Each row is a point. The window is the flat piece filled in between its corners: a triangle in 3 columns, a solid with four corners in 4, and so on. A path goes straight from each point to the next, and from the last back to the first. After which points does the path pass through the window?
In the rows, zero is written as 128.

Window (4 x 4):
[[ 92 147 144 131]
 [243  78  68 161]
 [ 73 111 102 128]
 [ 59  98 162 146]]
Path:
(1): [ 73  88 167  91]
(2): [ 85  96 141 111]
(3): [ 72 142 114 195]
(4): [170 127  90 217]
(5): [172  89 150  81]
(6): [ 99 128 147 111]
(7): [ 82 145 123 163]
(8): [ 52 138 149 152]
(9): [ 87  98 173  67]
(10): [ 35 102 164  68]
(11): [ 17 140 143 186]
(12): [104 119 115 193]
(13): [120  71 154  92]
(14): [155  84 117 115]
(15): [138  91  97 193]
(16): [ 74 137 128 209]
Through the window after points: 2, 6, 12, 16

Window, 8 rows:
[[120  88  90 125 121 143 156 117]
 [ 52 122 124 139 153 191 116 121]
 [146 157 181 112 109 157 130 126]
 [122  50 249 151  94 102 123 104]
 [149 113 140  99 144  98  97  98]
 [136 127 133 107  68 119 128 109]
 [129  92  91 166 125 104 125 105]
 [140  75 152 133 126 140  81 109]]
Path:
(1): [123 131 165 117 118 143 121 161]
(2): [141 104 161 116 115 104 118 145]
(3): [145 105 159 130 113 127 125  79]
(4): [112  98 137 146 142 161 136  52]
(5): [125 100 145 132 129 124 101 151]
(6): [115  91 142 140  99 104 119 153]
(7): [133  97 155 142 118 136 128  55]
(8): [136 140 161 125 112 166 130  68]
Through the window after points: 6, 8

Window (11 x 11):
[[192  17 158 125 168  73 157 170  52 237 139]
 [145  99 113  87  65 184  27 178 189 141 155]
 [148 219  91  94 148  82 139 120  41 176 101]
 [ 40  59 104 166  66  81 152  93 129 110 139]
 [145  66 112   7 210 174  85 109 144 202 159]
 [148  91 185 136  63 240  85 129 140 120 152]
 [161  91  39 227 115  25 106  69 107 140 119]
 [ 81 191 131 188 145  75 104 162  53  81 112]
 [152 145 128  73 129 145 133 151 124  76 122]
 [ 51 208 185 125 112 101 145  95 185  76 107]
 [ 73 136 154 209  89 175 183 149 154 106  61]]
Path:
(1): [ 95 130 161 126 129 105 136  97 101 115  72]
(2): [123 167 122 138 151 124 176 133 125 131 166]
(3): [127 148 117 133 143 174 147 144 155 140 223]
(4): [147 136 160  86 112 137  57 128 129 129  51]
(5): [112 106 142 128 105 103  94 121 120 124  59]
(6): [108 151  80 143 138 143 161 151 141 143 198]
(7): [126 137 112 149 123 136 147 141 128 114 135]
(8): [130 110 140 114 103 110  99 119 116  98  64]
(9): [132  82 145 121 118 107 105 109 108 125  37]
(10): [134 126 106 188 115 142 170 162 126 155 224]
(11): [132  91 122 134 134 171 142 154 163 149 215]
(12): [123  77 140  96  97 133  61 119 133 132  73]
(13): [129 102 123 123  90 101  72 119 105 111  70]
(14): [134 129  96 149 115 118 104 136 145 138 158]
(15): [116 152  95 143 141 129 119 133 123 116 163]
(16): [103 135 124 120  89 105  72  85 123 114  50]
Through the window after points: 7, 9, 13

Window, 14 rows:
[[171 138 118 152 138 132 115 134 115 122 126 121 123 135]
 [140 120 145 141 138 164 118 163 194  68  94 123 125 116]
 [121 106 132 122 141 164 132 117 121 152 138 130 110 127]
 [147 146 118 119 105 114  52 155 128 138 134 159 139 138]
 [105 157 184 127 123 120 137 120 145 142 126 126 129 134]
 [124 139 102 153 130 112 123 144 116 114 145 141  91 135]
 [136 138 132 139  99 160 121 118 139 121 162 122 120 128]
 [139 117 249 133 110 155 133 163 128  96 110 122 121 121]
 [161 106 131 125 114 101 135 141 132  97 181 101 137 120]
 [129 113  99 149  79  94 125 106 135 122 143 161 143 136]
 [118 137 179 161 131 136  76 151 130 151 140 133 145 129]
 [146 139  95 138 102 119 123 161 145 118 152 168 161 138]
 [118 121  95 139 106 145 129 143 111 119 115 108 122 143]
 [126 124 124 135 143 168 125 138 103  50  98 125 129 124]]
Path:
(1): [142 126 152 132 107 137 120 154 130 123 127 132 132  80]
(2): [139 127 143 140 119 135 124 141 134  98 141 129 131 172]
(3): [133 122 134 132 124 133 121 138 132 108 134 126 118 167]
(4): [138 141 119 130 108 129 124 137 127 115 126 144 132  88]
(5): [141 134 120 142 123 134 127 139 122 123 125 123 122  96]
(6): [140 125 132 145 125 134 110 139 132 112 135 135 124 168]
(7): [129 131 140 140 124 138 106 137 138 118 124 136 128 160]
(8): [127 143 144 136 108 131 111 148 139 130 122 143 133  75]
(9): [140 135 153 135 113 132 112 149 135 112 120 134 134 110]
(10): [142 118 146 145 127 142 110 154 153  78 135 129 127 176]
(11): [135 127 148 133 124 128 115 137 135 120 142 140 125 147]
(12): [135 138 144 135 117 131 115 139 134 127 137 139 132 112]
(13): [143 129 121 144 120 131 112 149 126 108 127 126 127  90]
(14): [138 117 132 136 121 144 107 145 137 103 141 138 131 164]
(15): [132 129 118 149 130 123 117 145 125 107 148 136 106 165]
(16): [122 144 118 143 119 117 124 139 117 130 127 138 110  78]
Through the window after points: 1, 5, 15

Window (14 x 14):
[[128  99 113 147 133 155 151  78 121 114 139 158 148  66]
 [156  83 141 115 129 155 124 134 141 113 105 111 131 125]
 [124 195 110 121 154 101 129 172 100 107 175 149  76 165]
 [129 164  85 169 105 128 142 171 132 142 126 150  84 175]
 [118 127 164 126 108 131 125 155 154 167 146 160 129 122]
 [145 148  90 162 148  67 107 127 114 137 188 164  54 201]
 [121 118 169 109  72 112 152 120 111 130  72 137 146 141]
 [108  89 142  96 118 212 127  50 111 161  90 121 151 112]
 [128  97 191 153  84 191 139 116 101 115 124 143 134 128]
 [120 139 107 162 144 171 103   7 169  95 180  84 165  79]
 [171 162  83 120  95 119 114 137 119 122 193 161 112 159]
 [156 132 170 149 118 159 100 131 106 140  80 166 168 118]
 [121 132 139 125  79 125  85 153 113 123 105 153  80 109]
 [141 146 112 133 154 181 123  13 198  74 165 158 126  99]]
Path:
(1): [ 94 106 143 146 116 145 116 124 127 111 140 155 134 150]
(2): [ 79 108 128 129 127 141  97 147 107 104 141 172 127 177]
(3): [191 155 137 130 102 128 147 133 126 155 128 140  95 112]
(4): [152 143 162 137 106 139 146 125 129 148 118 127 108 124]
(5): [116 117 141 131 115 149 118 121 129 122 142 160 136 130]
(6): [ 94  99 128 154 116 131  79 116 139 100 116 168 153 136]
(7): [158 138 151 135 115 150 132 123 111 140 125 144 115 131]
(8): [159 132 149 127 101 152 138 121 126 144 131 142 123 111]
Through the window after points: 4, 6, 8

Window:
[[134  97  95  98 120  92 132 198  43 163 160 114  69 131]
 [ 64 183 112  51  53 144  96  78 228 111 118 117 114 115]
 [103 139 119  18 183 187  55 137 150  78  63 148  43 111]
 [175 137 117  48 145 155 125 120 109 113  36  54 119  88]
 [ 41 188  77 212 135 151 141 129 173 119  70 136  86  97]
 [186  65 115  70 180 159  79 148  60  60 178 111 121 100]
 [104 162 105 180 178 152 149 157  29 211  84 107 188 109]
 [ 99 216 155 125 157 164  67 102 129 110  96 120  48 138]
 [154 203 125 130 200 126 186 146 123 114 211 156  93 107]
 [147  43 208 122 145 101  41  59 147 150 189 214  84 149]
 [167 136 109 173 141  94  40 103 179 206 170 135 128 113]
 [108 119 169 158 133 142 123 175 213 138 177 120 130 145]
 [ 36  81 119 142 180 150  91 113 170 148 122  73 104 108]
 [ 89 189 118  97 130  53  94 108 201  64 142 133 146  87]]
Path:
(1): [ 91 137 147 121 144 147  97 136 162 136 153 131  96  59]
(2): [105 141 108 122 157 132  84 121 156 125 121 130 105 178]
(3): [130 141  93 131 178 141 117 125 124 110 134 119 110 172]
(4): [121 121 148 120 155 131  95 156 113 133 143 129  96  57]
(5): [112 153 184 114 127 131 115 136 125 152 185 141  90   7]
(6): [141 139 102 132 187 119 117 116 129 117 137 147 120 191]
(7): [124 128  76 119 185 123  92 105 138 101 126 133  98 216]
(8): [111 145 129 109 140 136 104 147 128 130 129 124  90  76]
(9): [123 117 203 129 147 144  80 141  87 168 139 134  84  24]
(10): [143 128 100 115 176 132 118 143 109 122 115 106 107 137]
(11): [118 160 113 107 162 124  98 105 141 109 106 105 100 175]
(12): [115 164 169 125 125 168  84 150 135 141 131 131  81  28]
Through the window after points: 5, 7, 11

Window:
[[183 143 107 161 141 206 105 113 142  95 102  28 171  28]
 [208 165  27  66  72 106 155  60  78 119 171 137  30 155]
 [ 88 145 116  73 151 147 101 191 109 139 149 158 109 142]
 [179 164 105 135 174  56  45 127 138  94  44 113  38 129]
 [101 154  47 155  78 108 186 117 177  35 138 196  89  62]
 [134 128 104 135 226 152 117  79  27  50 129  92 119 123]
 [204 183  77 106 175 153 137 101 130  69 157 139 120 149]
 [126 151  85 145 132  89 228 193  88 194 156  87  58 121]
 [153  72  88 163  72 189 147  72 190  87 106 148  72 131]
 [127 100 131  86  74   7 194 202 148 203 108 173 146  84]
 [140 161  92 109 167 161 148 180  44  39  89 166 153 108]
 [162 118 138 156  88  43  55 155 163  86  89  68  76 164]
 [150 122  80 188  95 119 121 161 113 161 155 148 115 106]
 [169 136 244 111 148  42  88 165  86 103  71 150  74  87]]
Path:
(1): [129 217  94 139 127  97 109 121 103 111  17 151 109 139]
(2): [206  64 105 130 159 117  94 139 166  68 193  71  59  68]
(3): [140 122  69 143 112 107 152 152 142  69 137 146  71  77]
(4): [116 176  87 143 106 127 156 105 122  86 117 177 141 110]
(5): [155 164  91 136 106 114 126  89 128 129 107 122  61 139]
(6): [177 122  73 106 127 103 138 146 105 101 138 132  73 118]
(7): [193 109  81  89 133 118 138 166 112  71 141 124  79  58]
(8): [117 162 119 145 128 122  98 103 132 110  99 146 117 152]
(9): [133 147 132 127 102 101 128 125 112 150 101 137 127 111]
(10): [159  97  67 103 138  92 172 216 121  71 122 135  91  87]
(11): [212  74  27 134 219 128 126 182 123  88 123 129  86  64]
(12): [ 95 214 187 139  95 117 119 117 127 116  95 102 138 145]
(13): [123 178 109 127 135 131 146 116 148 119  87 123 150 183]
(14): [244 121  68  95 169 136 118 139  44  27 194 163  44  38]
(15): [168 124 111 126 160 106 138 160 109  95 128  83  99  92]
(16): [128 190 164 164  69 151 125 103 118 183  70 152 111  87]
Through the window after points: 1, 3, 5, 13, 15
